Each row is a point. Two turns around zero, p and q, are shown by what they do to some points. Where does a point land after both, in the order given? Backwards means that the second turn is done in reverse. Each puzzle has new turns, and all numbers are rounded.

Turn p:
[6 0] => [ 6 -2]
[-30  -7] => [-31   4]
[45 42] => [57 24]
[-21 -35] => [-32 -26]
Turn q:
[-19  43] => [-45  14]
[11 31] => [-16  29]
[  7 -52] => [ 44 -29]
[  2 -22] => [ 18 -13]
Where do these land?
p, then q: [-39 -29] => [-20 -44]
p, then q: [4 1] => [3 3]
q, then p: [ 44 -16] => [46  7]
p, then q backwards: [-9 44] => [38 24]

Turn p:
[ 58   2 -30  -6] => [ 27  30 -44 -27]
[-38 -17   7 -28] => [ -8 -47  16  -2]
[  8  -7 -20  93] => [ 11  51 -18  78]
[24 10  8 -1] => [  6  21   1 -16]
[-53  -5   2 -20] => [-26 -47  15   9]
[ 12 -15  16 -17] => [ 20  -7  12 -17]
[-11  32  16 -21] => [-31  -1  16 -25]
Turn q:
[28  5 13 25] => [11 -6 36 10]
[-28 -22  38 -32] => [-37 -39 -24 -17]
[-49  13  30 -25] => [-40 -23 -40  19]
[ 34  10 -31   6] => [17 37 24 -6]
[ 38 -16  39   9] => [ -7 -29  47 -12]
[  7   6 -11  -7] => [-2 15  2 -3]
[-29   2 -79  23] => [ 58  47 -45   6]
Where do these land?
q, then p: [-29  46  11   7] => [-13  18  -9  51]
p, then q backwards: [24  8 20  4] => [ 23   0 -23  -3]
p, then q: [ 42 -46 -36 -37] => [  9  48  26 -59]
q, then p: [-44  17  36  12] => [ 18  -8 -16  55]
q, then p backwards: [  8 -26 -30  15] => [ 36 -19   8 -12]

Turn p:
[ 17  14  -6 -16 -25   3  -8  13] => [ 15  -7  13 -18   7   7 -28   4]
[ -6  -6  -3  97 -12 -23 -16 -76] => [ 50 -52 -33  27 -53 -25  66 -38]
[  4  21 -40  -9   5  42  -1  19] => [ 27  22  -8   3  27  44 -12  14]
[-16 -22  10  -5  -5  18  -2  12] => [-20  -8 -10  17  18   0 -13  -1]
[ -5  14  12   2   7  22   5 -29] => [  3  -8  19  13   9  15  26 -13]
[ -4 -25  -2 -26  13 -18   6  -9] => [-31  18  -6 -13  -5  -6  -1 -20]
[-14   9  -2 -19 -11 -11  15  17] => [-19  -1   6 -11 -10  14 -16  18]
[ 24 -16  13 -13   5  -5  15  16] => [-15   6   1 -23  20 -20  -2   8]
[  2   6   7 -17  11  -8 -24  19] => [  0  21  15   7  -1 -13 -24   4]
[ -1   4  11   7  12 -20  11  17] => [-10   7   2  -3 -11 -16   6  24]
Turn q:
[ 14 -23  -8  13  10 -32 -38  10] => [ 35  21  27   6   9 -19 -26  -9]
[-30  28  -3 -12   0   8 -11 -23] => [ -4  11 -29 -15 -12   1  23 -25]
[-20 -12  26   1   1  25  23  13] => [-31 -18   6  21  -6  26   4  -9]
[ 12 -23  20 -17  -8   6  12 -10] => [ -8 -21  25   1 -20  -2  10   9]
[-30  32  -8  18 -44   7 -11 -25] => [ 16  11 -58  11 -32   5  13  -4]
[ 26 -25 -31   3  33 -46  24  19] => [-12   2  26  -3  42 -46 -36  20]
[ 25 -16 -27 -16  11 -15  -2  34] => [  7 -12  20 -23  24 -10 -39   8]
[ -4  40  22   4 -12   7  -5  -7] => [ -3  25 -19  -7 -16  25  19   8]
[  8  -2   9   6   9  39   9 -11] => [ -1 -21   3   8  11  20  31   3]
Where do these land?
p, then q: [ 31 -34 -20 -13 -24  -5 -15  -4] => [ 23  -1   8 -35  -2 -34  15 -16]
q, then p: [ 31  10 -39  -6  19 -16  12  -2] => [-17  48   6 -10  -9 -17 -13  10]
p, then q: [-18   1   9 -22  -4  -5  12  46] => [  4  16  -5  -1   2  28 -28 -37]
p, then q: [-33 -15   9  53  33  17  25   3] => [-25 -13 -32  38  40 -10 -29  19]
p, then q backwards: [ 5 18 16 -7  0  1 37 24] => [ 38  12   9 -10   8   1  28   5]
q, then p: [ 11  -8  21 -30  -6  35 -24  -6] => [-21 -27   9 -17  40   4   4 -17]
p, then q: [-29  25  -6  -2  -9  -9   9 -23] => [  0 -27  -9  20 -23  21   8   7]
p, then q backwards: [ -2 -13  12  -2  -9 -30 -36 -23] => [-31 -32  -2 -17  -9 -20 -15 -11]
p, then q: [  4  16  -3  29   0  12 -20 -13] => [12 -5 13 13  9 -4  5 35]

Turn p:
[ 14  14  22  -6   9   5 -21  22  -6  39 -24] => [ -6   4 -12  -1  21  23  41  -3  18  16  26]
[ 35  16 -24  87   3  56  28 -18   8 -45  28] => [-27 -39 -37  70  -2  19 -59  40 -19 -38 -30]
[ 22  17  33  64  -6  -7  28 -32  15 -39  15] => [-14  22 -10  48  18   3 -62  39   9   6 -29]
[ 28 -45  -5 -26  18 -18 -33  -3 -14 -16 -13] => [-11 -23  16 -60  -4  22 -11   5  -4  27   5]
[-55  25   0 -23 -33 -13 -45 -12 -46  30   5] => [ 16  17   2  -4 -17 -37  76  -1 -27  38 -22]
[-31 -14 -13 -37 -10 -13 -25  15  33  12 -51] => [ 38  -1  56 -24  17   9  33 -17 -10  -5  25]
[-42 -27  15  -9 -29  -2 -20   2  -3  54  34] => [-11  23  27   8 -56 -24  49   3  12  12  16]
[ 44  52 -10  25   4  32  31 -42  44 -25  46] => [ -6  17 -40  65 -12  37 -64 -24 -22 -17 -25]
[ 24  14 -17  33   7  18  61 -49   0   4   0] => [-45  -4  -7  42  20  -1 -35 -27   6 -27 -41]
[-15 -15  23 -62  -3  20  10  27  -7 -12 -25] => [  0  21   2 -48  18 -18  13 -11 -25 -21  46]
[-25 -13  -4 -14  55 -23  -5  28  -3  -8  -3] => [ 31  -2  -7 -52  -3   5   9   9  32 -23  -9]
[  1 -25 -19 -33 -14 -55 -10  63 -21   4 -11] => [ 37 -36   9 -48   0 -37  10 -11  28  32  38]
Turn q:
[-14  -6  62  -4  36  45 -34  31 -40  15   3] => [-25  -9   8  -1  -6  63  20 -12  30  36 -62]
[ 48  -2 -23  35 -11  21   8   2  23   5   6] => [ 24  14 -39  18 -29   3  -7  35 -13   4  20]
[ 10 -47 -17   9 -17   0  55   6   4   1 -23] => [ 37  -8 -30  -7  -2 -27 -13 -24 -43  28   7]
[-42  -3 -23  35 -54 -52 -24 -59 -48 -38  13] => [-25 -21  57  34   2 -12 -62 -42  14  -8  76]
[-15  29 -48  22 -17   4  22 -70  33 -11 -35] => [ -1  -8   5  14 -56 -61 -25  -4 -23 -56  22]
[ -6  -6  13 -15  47  10 -35  79  14   2 -10] => [  5  24  -7 -60   4  24  39  14  44  32 -31]
[ 31 -23  13 -47  51  26 -18  10   9  -6  12] => [ 16 -16 -20  -4  27  -2  14  36  36  13 -56]
[-28   6 -12  17   3 -26  12 -28  27  25  30] => [ 32  -5  20  12  -1   4  17 -15  -6 -47  27]
[ -1  33 -19  32 -24 -81  21 -53 -29   3 -18] => [  0  15  69  11   3 -15 -54  -4 -52 -31  46]
[ 18  -2  50 -18   4  25  14  41  25 -30   7] => [-19 -18 -21  -8   9   1  55  28  -7  43 -15]
[ 11  -6  24 -48 -13  23 -35  22  18  33  -7] => [-27 -13 -45 -31  26  30  10  11  12 -17 -28]
[-13  26 -19 -17  -5   4  13  18 -35  -1  21] => [-17  42   4  21  22  -7   6 -22   7   4  -4]
Where do these land?
p, then q: [-31 -14 -51 -62 -17  12 -18  57  24 -62  24] => [-20 -11 -20  45  85   3 -56  38   8  38  18]
q, then p: [-32  35 -24   1 -22  -6 -10  11  45 -69  50] => [ 35  38   0  29 -44 -36 -54  -9  52 -19  -7]
p, then q: [ 15  17   4  37  48 -42 -25 -16 -34  42  -5] => [ 29   1 -43 -46 -38 -24  19 -12 -30 -30 -26]
p, then q: [ 10  24  41  -9  31  14  -2 -10  17  13 -19] => [-10  26   0  22 -29 -21  28   6  14 -15 -27]
q, then p: [  0 -17   1  28  22   1  18 -16  19  60 -12] => [-36 -29 -16  -6  25   2 -23   0 -46  21  15]
q, then p: [ 35 -10  -3 -37 -16  11  28   3  20  34 -47] => [ 14 -50  -8 -50  20 -16  21 -21 -19  11 -18]
p, then q: [ -5  11 -24 -20 -45  30 -15  61 -18 -16  50] => [ 26  23 -14  36  51   8 -42 -11  -2  16  60]
p, then q: [ -1   9 -20 -16 -28  16  -2 -26  -8   3 -32] => [  8 -11  34  17  -1   8 -17 -21 -13  12 -28]
q, then p: [  3  12  29  18  52 -38  41 -51 -31  29  17] => [-53  12 -28  -6  56  13  -8  63   7  24  12]
p, then q: [-33  15  36  59  14 -58   8  16 -37 -11   7] => [ 27  40  -5 -80  -4  -4  22  38 -20  -8  14]
q, then p backwards: [ 43 -14 -22   1  -5  33  15  -1  16 -21 -26] => [  0  15   8  13 -13  -7  -4  14 -36 -31  46]
q, then p backwards: [-43   5  15  26 -22 -38 -35  12 -31  -3  34] => [ 36 -27  12 -17  -4  -2   2   3  50  44 -36]
q, then p: [ 44 -52   3 -36 -43  29 -15 -13  33 -22 -10] => [ 21 -70  34 -36 -45   2   9 -12  22 -13  -1]
p, then q backwards: [ -3 -21  14  10  31  35  12 -28 -15  24 -31] => [-15  46  31 -37  -8   0 -25   5   1  14   5]
